Every row gives one point. To make a cloud, some directions were put in groups of two or more. Within a group, all points are equally far from the middle, so they leave a hole (a ring in 2 directions, a hollow ball in 3). The other directions are filled evenly. Then the cloud was stretched, turned, moved and blurred a little. How many holes are there, and how many directions does each take, smallest first?
In the rows, 128 means zero.

Cloud:
[[151 159]
 [167 138]
 [115  92]
 [ 81 124]
 [110 126]
 [ 83  93]
 [149 167]
 [149 166]
 [136 116]
 [ 79 118]
 [178 112]
 [100 117]
 [ 78 127]
 [ 76  97]
 [ 62 128]]
Holes: 0

Cloud, 22 rows:
[[170 149 144]
 [112 144 136]
 [102 193 169]
 [132 150 120]
 [ 95 172 171]
 [178 156 128]
 [112 139  90]
 [ 94 154 114]
 [144  88 109]
 [ 77 132 103]
 [100 198 115]
 [144 174 127]
 [153 100  87]
 [144 116 122]
 [ 98 164 122]
 [167 118 136]
 [158 105 131]
 [ 77 203 176]
 [107 123 189]
 [119 135 180]
 [188 123 118]
 [175 143 132]]
Holes: 0

Cloud:
[[147 110 170]
 [ 97 128 142]
 [154 173 107]
 [108 138  83]
 [146 176 122]
 [152 104  98]
 [ 93  88 180]
 [131 169  86]
 [157 162 144]
 [151 123 182]
 [ 97  93 124]
 [161 167  81]
 [163 155 102]
 [164 137  92]
 [164 131  87]
 [166 149  86]
 [154 174  85]
 [161 150 123]
 [136  86 116]
 [125 162  70]
 [109  79  85]]
Holes: 1 (2)

Cloud:
[[116  78 171 102]
 [109  99  80 111]
 [ 94  76 148 154]
 [106  76 165  95]
 [146  85 138 129]
 [ 79 168 127 148]
 [ 70 150 174 114]
 [118  75 102 111]
 [124  98 139  77]
 [ 99 142  83 145]
 [141 163 101 132]
 [ 94  93 190 111]
 [ 94  82 132 160]
 [ 96  91  90  96]
 [159 148 134 118]
 [ 86  71 110 113]
 [134 178 137 125]
 [106  97 111  78]
 [130 119 161 164]
 [136 119 186 134]
 [ 96 112  77 104]
 [110 156  80 122]
 [ 66 112 143 162]
 [ 90 169 108 100]
 [120 167 151  93]
 [135  98 173  98]
 [141  81 121 108]
 [ 46 126 141 124]]
Holes: 1 (4)

Cloud, 46 rows:
[[197 150 128 150 147 149]
 [128 109 105 100 106  80]
 [ 83 159 117 179 101  94]
 [178 162 132  98 186 120]
 [113 113 137 150  69 148]
 [ 60 180 140 148 129  85]
 [ 70 187 164 180 139 117]
 [128 147  85 101 145  83]
 [ 62 125 183 142 114 105]
 [111 120 170 113  81 116]
 [ 71 139 129 172  91  94]
 [ 57 164 112 136 130  77]
 [157 134 111 183  94 143]
 [133 152  99 114 182  89]
 [100 102 103 123 176 121]
 [123  96 118 172  86 147]
 [ 90  76 114 132 111 110]
 [125  84 147 136 130  97]
 [174 121  88 110 129 155]
 [175 105  97 109 107 151]
 [157 160 168 185 152 134]
 [ 89 197 111 149 130 102]
 [124  72 141 110 142 104]
 [119 110 161 131 156  84]
 [162 108 112 140  78 137]
 [158  92 124  80 139  94]
 [200 147 145 133 144 135]
 [127  68 132 128 141 139]
 [ 83 126 120 180  94  98]
 [ 73 113 109  76 131 119]
 [ 98 149 157 172 106 167]
 [169  75 155 103 138 148]
 [ 86 134  95  95 142 141]
 [ 82 111 183 138 169 139]
 [150 157  99 127  99 147]
 [129 153 159  64 183 101]
 [126  96 141 116 144  82]
 [ 68 113 128 174  88 115]
 [ 65 193 109 151 151 112]
 [102 131  78 118 173 124]
 [101 117 195 117 137  94]
 [109 107 136 148 186 143]
 [ 93 102 184 138 166 137]
 [ 69 149 110  85 136  80]
 [125 113 172 166 142 105]
 [127 110 104  94 190 124]]
Holes: 2 (2, 4)
